Rows are points. To make a cloud, some directions were put in groups of two or more. Within a group, all points are equally far from the middle, so they leave a hole (a ring in 2 directions, a hollow ball in 3). The other directions are filled evenly. Then the cloud was stretched, turned, moved and blurred a little. How many holes are there, and how many directions does each take, smallest first?

Cloud:
[[ 0.04  0.12  0.14]
 [-0.12 -0.18 -0.56]
 [ 0.04 -0.07  0.34]
 [-0.37 -0.16 -0.03]
 [ 0.27  0.24 -0.23]
 [ 0.09 -0.08  0.17]
 [ 0.04 -0.37 -0.11]
 [-0.17 -0.14 -0.48]
 [ 0.27  0.16  0.43]
 [ 0.00  0.23  0.21]
 [ 0.57  0.21 -0.23]
 [-0.27  0.12  0.17]
 [ 0.41 -0.22 -0.16]
 [ 0.58  0.05 -0.09]
 [ 0.11  0.14 -0.55]
 [-0.28 -0.03  0.07]
 [-0.26  0.16 -0.37]
 [ 0.23  0.07  0.27]
 [ 0.05 -0.01 -0.57]
 [-0.35  0.42 -0.08]
 [-0.26 -0.05  0.24]]
Holes: 0

Cloud (22 x 3):
[[ 0.08 -0.37 -0.24]
 [ 0.05 -0.20  0.29]
 [-0.12 -0.14 -0.13]
 [-0.25 -0.11  0.12]
 [ 0.10 -0.41 -0.06]
 [-0.16 -0.42 -0.27]
 [ 0.33 -0.35  0.12]
 [-0.29 -0.51  0.19]
 [-0.24  0.05  0.31]
 [-0.26  0.20  0.01]
 [-0.10  0.30 -0.11]
 [-0.18 -0.33  0.46]
 [ 0.14 -0.24  0.03]
 [-0.05 -0.08  0.63]
 [-0.40 -0.10  0.10]
 [-0.04 -0.17 -0.51]
 [-0.12  0.13 -0.18]
 [-0.09 -0.18  0.36]
 [ 0.02 -0.28 -0.09]
 [-0.11 -0.33  0.67]
 [ 0.21 -0.09  0.46]
 [-0.16 -0.36  0.14]]
Holes: 0

Cloud, 22 rows:
[[ 0.37  0.18  0.25]
 [ 0.11 -0.35  0.30]
 [-0.02 -0.33 -0.09]
 [-0.25 -0.22 -0.42]
 [ 0.29 -0.07 -0.14]
 [-0.29 -0.14 -0.60]
 [-0.11  0.33 -0.36]
 [-0.28  0.26  0.13]
 [ 0.15 -0.29 -0.18]
 [-0.01  0.30 -0.25]
 [-0.07  0.31 -0.33]
 [ 0.42  0.10  0.15]
 [-0.34 -0.20 -0.30]
 [ 0.01 -0.03 -0.44]
 [ 0.11 -0.09  0.55]
 [-0.10 -0.05 -0.55]
 [ 0.13 -0.23 -0.26]
 [ 0.17  0.28  0.26]
 [-0.26  0.17  0.18]
 [ 0.33 -0.32 -0.05]
 [-0.15  0.39 -0.02]
 [ 0.08 -0.30 -0.20]]
Holes: 1 (2)

Cloud (28 x 4):
[[ 0.32 -0.04  0.20 -0.27]
 [-0.22 -0.16 -0.18 -0.40]
 [ 0.33 -0.10 -0.43 -0.16]
 [-0.47 -0.44 -0.09 -0.06]
 [ 0.05 -0.22  0.13 -0.35]
 [-0.13 -0.34 -0.43  0.12]
 [ 0.22  0.34  0.07 -0.12]
 [-0.17 -0.08  0.06  0.31]
 [-0.09 -0.41 -0.05  0.17]
 [-0.52  0.01  0.14  0.21]
 [-0.60  0.12 -0.11  0.28]
 [-0.61  0.10  0.02  0.24]
 [ 0.47 -0.24 -0.06  0.11]
 [-0.18  0.17 -0.29  0.31]
 [-0.40 -0.29  0.18  0.02]
 [-0.28  0.14 -0.25 -0.32]
 [-0.30 -0.17  0.13  0.24]
 [-0.16  0.17 -0.33  0.29]
 [ 0.46 -0.24 -0.33 -0.14]
 [-0.41 -0.18 -0.46  0.16]
 [ 0.05  0.03 -0.50  0.11]
 [ 0.47  0.15  0.13 -0.09]
 [ 0.31 -0.03  0.01  0.24]
 [ 0.36  0.13  0.20 -0.18]
 [ 0.29 -0.33 -0.36  0.03]
 [ 0.37 -0.15  0.00  0.19]
 [ 0.33 -0.31 -0.36  0.00]
 [ 0.14  0.23  0.21 -0.18]]
Holes: 2 (2, 2)

Cloud:
[[ 0.20  0.07 -0.03  0.49]
 [ 0.42 -0.11 -0.26  0.27]
 [ 0.52  0.00 -0.17 -0.26]
 [ 0.12  0.42  0.27 -0.06]
 [ 0.20  0.46  0.22  0.10]
 [-0.16  0.16  0.12 -0.38]
 [-0.10 -0.09 -0.44 -0.12]
 [ 0.41 -0.05 -0.29  0.27]
 [ 0.10  0.03 -0.26 -0.48]
 [ 0.07 -0.08 -0.35 -0.46]
 [ 0.29  0.42  0.25  0.02]
 [ 0.15 -0.43 -0.22 -0.03]
 [ 0.35  0.18  0.32  0.11]
 [ 0.15 -0.08  0.32  0.12]
 [ 0.33  0.42  0.00  0.20]
 [-0.27 -0.30 -0.02 -0.40]
 [ 0.36 -0.09 -0.29  0.29]
 [ 0.43  0.31  0.19  0.31]
 [ 0.23  0.40 -0.08  0.17]
 [ 0.31 -0.19  0.10 -0.11]
 [ 0.16  0.36  0.12  0.38]
 [ 0.03  0.04 -0.42 -0.07]
 [ 0.38  0.38  0.07  0.31]
 [ 0.33 -0.24  0.03  0.01]
 [-0.37 -0.01 -0.05 -0.36]
 [-0.43 -0.13 -0.20 -0.08]
 [-0.02  0.41  0.05  0.05]
 [-0.21  0.21  0.09 -0.32]
 [ 0.45 -0.23 -0.33 -0.05]]
Holes: 1 (4)

Cloud, 55 rows:
[[ 0.56  0.33  0.13 -0.13  0.25 -0.06]
 [-0.43 -0.02  0.17 -0.19  0.35 -0.08]
 [-0.29 -0.27 -0.37  0.07  0.13 -0.15]
 [-0.37 -0.30  0.10  0.21 -0.02  0.06]
 [ 0.39 -0.10  0.21 -0.46 -0.01  0.15]
 [ 0.23  0.27 -0.29 -0.25 -0.39  0.19]
 [ 0.04 -0.01  0.32 -0.24 -0.15  0.30]
 [ 0.21  0.08 -0.55  0.31  0.10  0.06]
 [ 0.10 -0.36 -0.06  0.30  0.46 -0.45]
 [ 0.00 -0.08 -0.25  0.32  0.03  0.08]
 [-0.17 -0.45 -0.22 -0.14  0.20 -0.01]
 [ 0.09  0.40 -0.10  0.07  0.37 -0.15]
 [-0.15  0.42 -0.34  0.22 -0.04  0.01]
 [ 0.03  0.32  0.22  0.03  0.08 -0.33]
 [-0.12  0.51 -0.08 -0.02 -0.05  0.11]
 [-0.10 -0.26 -0.43  0.17 -0.07  0.09]
 [-0.36  0.08 -0.09  0.20  0.13 -0.50]
 [-0.41 -0.02 -0.16 -0.39 -0.56  0.41]
 [-0.38  0.08 -0.31  0.35  0.09 -0.25]
 [-0.01  0.34  0.24 -0.41  0.09 -0.12]
 [-0.27  0.16  0.17 -0.60 -0.21 -0.13]
 [-0.28  0.00 -0.10  0.34 -0.06 -0.20]
 [-0.21  0.04  0.28  0.17  0.48 -0.09]
 [-0.14 -0.14 -0.29 -0.36 -0.35  0.18]
 [ 0.14  0.35  0.14 -0.25  0.15 -0.43]
 [ 0.44  0.27 -0.01 -0.37  0.20  0.09]
 [ 0.20 -0.34 -0.16 -0.24 -0.16  0.14]
 [ 0.23  0.58 -0.28 -0.06 -0.07  0.03]
 [-0.03 -0.23  0.38 -0.42 -0.21  0.01]
 [-0.38  0.09 -0.33  0.00 -0.04  0.18]
 [ 0.65  0.04  0.08  0.03  0.21 -0.15]
 [-0.28 -0.55  0.02 -0.30 -0.19  0.12]
 [-0.25  0.30  0.51 -0.39 -0.14 -0.05]
 [-0.53 -0.11 -0.06  0.28  0.03  0.10]
 [ 0.43  0.37 -0.12 -0.20  0.22  0.10]
 [-0.14 -0.27  0.58 -0.37  0.08 -0.13]
 [-0.03  0.05  0.30 -0.45 -0.38  0.19]
 [ 0.19  0.01 -0.56  0.25  0.24  0.06]
 [ 0.51  0.15 -0.11 -0.28 -0.06  0.18]
 [-0.07  0.09  0.02  0.31  0.11 -0.15]
 [-0.25  0.17  0.30  0.10  0.15 -0.23]
 [ 0.14 -0.10  0.22 -0.50 -0.22  0.21]
 [-0.13  0.06 -0.27 -0.30 -0.27  0.34]
 [-0.34 -0.28  0.18 -0.50 -0.51  0.09]
 [ 0.16  0.45 -0.27  0.32  0.09 -0.15]
 [ 0.03  0.39  0.08 -0.36  0.09  0.04]
 [ 0.22  0.23 -0.33 -0.17  0.28 -0.06]
 [-0.23 -0.28  0.41 -0.45  0.28 -0.17]
 [-0.47 -0.36  0.36 -0.12 -0.19 -0.13]
 [ 0.06  0.45  0.20 -0.37 -0.03 -0.19]
 [-0.09  0.38  0.25 -0.27  0.12 -0.25]
 [-0.04  0.48  0.14 -0.30 -0.16  0.18]
 [-0.59 -0.24  0.22  0.06 -0.09 -0.28]
 [ 0.05  0.13  0.34 -0.55 -0.06 -0.11]
 [ 0.05 -0.03  0.43 -0.03  0.16  0.12]]
Holes: 1 (4)

Cloud:
[[-0.05 -0.55  0.55 -0.09  0.29 -0.50]
 [-0.03  0.27  0.08  0.00 -0.18 -0.16]
 [-0.07 -0.23 -0.12  0.02 -0.10 -0.21]
 [-0.01 -0.40  0.16  0.34  0.24  0.16]
 [-0.12 -0.11  0.24  0.25  0.08  0.35]
 [-0.06  0.30 -0.09 -0.52  0.13  0.40]
 [-0.08 -0.06  0.20 -0.31 -0.47  0.12]
 [ 0.34 -0.12 -0.13  0.05  0.11 -0.26]
 [ 0.10 -0.14 -0.19 -0.05 -0.01 -0.40]
 [ 0.01  0.14 -0.08 -0.30  0.44  0.66]
 [-0.02 -0.34  0.42  0.00  0.18 -0.43]
 [-0.14  0.36 -0.01  0.05  0.29  0.07]
 [ 0.25  0.06 -0.11  0.06  0.46  0.40]
 [-0.52 -0.18  0.33 -0.47 -0.09 -0.23]
 [-0.06 -0.51  0.36 -0.27 -0.08 -0.20]
 [ 0.37 -0.24  0.30 -0.04  0.18 -0.07]
 [ 0.01  0.54  0.03 -0.34  0.10  0.58]
 [ 0.35  0.08 -0.06  0.18 -0.05  0.14]
 [ 0.05 -0.31  0.26  0.18  0.28  0.31]
 [ 0.43 -0.17 -0.03 -0.34 -0.01 -0.40]
 [-0.38 -0.30  0.37 -0.40  0.19 -0.02]
 [ 0.42 -0.21 -0.32 -0.05  0.29 -0.29]
 [-0.01 -0.03 -0.23 -0.70 -0.15  0.02]
 [ 0.21  0.22 -0.18  0.19  0.00  0.20]
 [ 0.16  0.52 -0.08  0.27  0.06  0.09]
 [ 0.01 -0.06  0.40  0.01 -0.06 -0.17]
 [ 0.22  0.41  0.00 -0.42 -0.04  0.10]
 [ 0.19 -0.22  0.30 -0.16  0.22 -0.06]
 [-0.10 -0.53  0.19  0.56  0.44  0.01]
 [ 0.18 -0.34  0.04 -0.53 -0.15 -0.28]
 [ 0.08  0.11  0.12  0.12  0.17  0.30]
 [ 0.18  0.21  0.11 -0.12 -0.24 -0.07]
 [ 0.13 -0.23 -0.04 -0.18  0.21  0.00]
 [-0.07 -0.05  0.33  0.07  0.06  0.51]
 [ 0.12 -0.15 -0.01  0.22 -0.31 -0.03]
 [-0.06 -0.10 -0.01 -0.59  0.20  0.22]
 [ 0.07 -0.32  0.34  0.08  0.33  0.62]
 [ 0.27  0.16 -0.22  0.22 -0.05  0.09]
 [-0.02  0.63  0.01  0.27  0.22 -0.08]
 [ 0.03  0.61  0.14 -0.42  0.04 -0.14]
 [ 0.15 -0.13 -0.01 -0.43 -0.31  0.16]
 [ 0.04 -0.32  0.23 -0.14  0.30 -0.65]
 [-0.10 -0.56  0.08 -0.21  0.12 -0.18]
 [ 0.09 -0.03  0.17 -0.52 -0.35 -0.17]
 [ 0.26  0.31  0.06 -0.06 -0.16  0.19]
 [-0.04 -0.35 -0.12  0.19  0.19  0.27]
 [-0.32  0.51  0.11 -0.41  0.12  0.27]
 [ 0.30  0.04 -0.18 -0.31  0.07 -0.12]
 [-0.44  0.11  0.53 -0.27  0.20 -0.02]]
Holes: 0
